Each row is a point. The ring and each string are closed loops that go straight from each point to the next, and from the last back to the first. Before rounding, they use only three directions, however many columns there are. How many times does the string pass through the ring? Passing back the other way cancels.

Ring:
[[ 23  14  17]
 [ 11  16  46]
 [  0   6  54]
 [-16 -17  18]
 [-23 -39 -35]
 [ -9 -41 -44]
 [  8 -32 -25]
 [ 27 -12   2]
 [ 29   6  10]]
String (25 x 3):
[[ 13 -12 -26]
 [ 25  -8 -27]
 [ 53  12  32]
 [ 34   7 -10]
 [ 41  20  25]
 [ 29  15  41]
 [ 17   4  35]
 [ 10  -2  20]
 [ -2   5   0]
 [  3  16  51]
 [ -9  -5  -5]
 [  6  -5  26]
 [  8   7  71]
 [  0  -8   9]
 [  7  -3  32]
 [ 16  29 121]
 [ 14  34  94]
 [  4   7  11]
 [  5  -7   0]
 [ 30  18  58]
 [ 29  10  49]
 [ 11  -6  -8]
 [ 19  -5 -25]
 [ 16  -9 -23]
 [ 11  -9   7]]
Times through: 0
String:
[[  1 -25 -47]
 [ 13 -10  14]
 [ 37  -3  30]
 [ 31   1  40]
 [ 45  12  17]
 [ 19   1 -28]
 [ 10  -4  -5]
 [ 19   6  30]
 [ 10  -2  13]
 [ 22  15  61]
 [ 22  36  93]
 [  1  14  36]
 [ -7  -5  -2]
 [  9   0  49]
 [  1   9 109]
 [-18 -10  50]
 [-19 -23 -17]
 [ -4 -17   3]
 [ -7 -23  11]
 [-27 -47 -39]
 [-31 -54 -81]
 [-10 -33 -42]
 [  5 -23  -1]
 [ 15 -32   4]
 [ 11 -40 -46]]
Times through: 5

Ring:
[[-27  62  13   3  -7 -43 -60  29]
 [-21  46  -3  24  40 -57 -39  47]
 [ -4  23 -25  35  61 -58 -19  52]
 [ 19   6 -50  37  46 -41   0  38]
 [ 38   5 -66  25 -17  -9   6   5]
 [ 46   5 -68  13 -51   8   2 -13]
 [ 53  -1 -59 -11 -74  17 -13 -23]
 [ 44   0 -40 -24 -61   7 -31 -13]
 [ 19  20 -14 -24 -48 -10 -50   0]
 [-10  48   7 -15 -35 -26 -62  13]]
String:
[[ 20 -16 -44  35 100 -64  -4  63]
 [ 20  10 -36  13  11 -29 -19  24]
 [ 12  29 -37  19 -14 -21 -17  13]
 [ 37 -16 -56  21  40 -33  -1  31]
 [ 52 -16 -83  34   9 -12  23  12]
 [ 47  17 -80  25 -73  19  15 -24]
 [ 62   2 -87  13 -86  29  16 -33]
 [ 52 -16 -63   3 -19  -4  -3   1]
 [ 24  16 -38   3 -28 -12 -22   5]
 [ 39  22 -48 -12 -98  21 -22 -30]
 [ 20  30 -32  -3 -59  -2 -30  -7]
 [ 34   0 -38  -8 -23 -11 -26   6]
 [ 53 -24 -35 -38 -37  -1 -39  -3]
 [ 22  23  -8 -42 -81   3 -62 -14]
 [  2  46  -4 -19 -66  -9 -56  -4]
 [ 13  22 -24   1 -15 -22 -33  14]
 [  2  36 -13  -1 -24 -24 -42  14]
 [ -8  50  -7   1 -32 -24 -46  13]
 [ 15   9 -26   6  20 -36 -29  30]
 [-28  49   9  15  41 -61 -51  51]
 [-59  91  26  31  29 -67 -58  52]
 [-27  62  -4  29  17 -49 -38  38]
 [  6  25 -27  18  14 -36 -24  28]]
Times through: 2
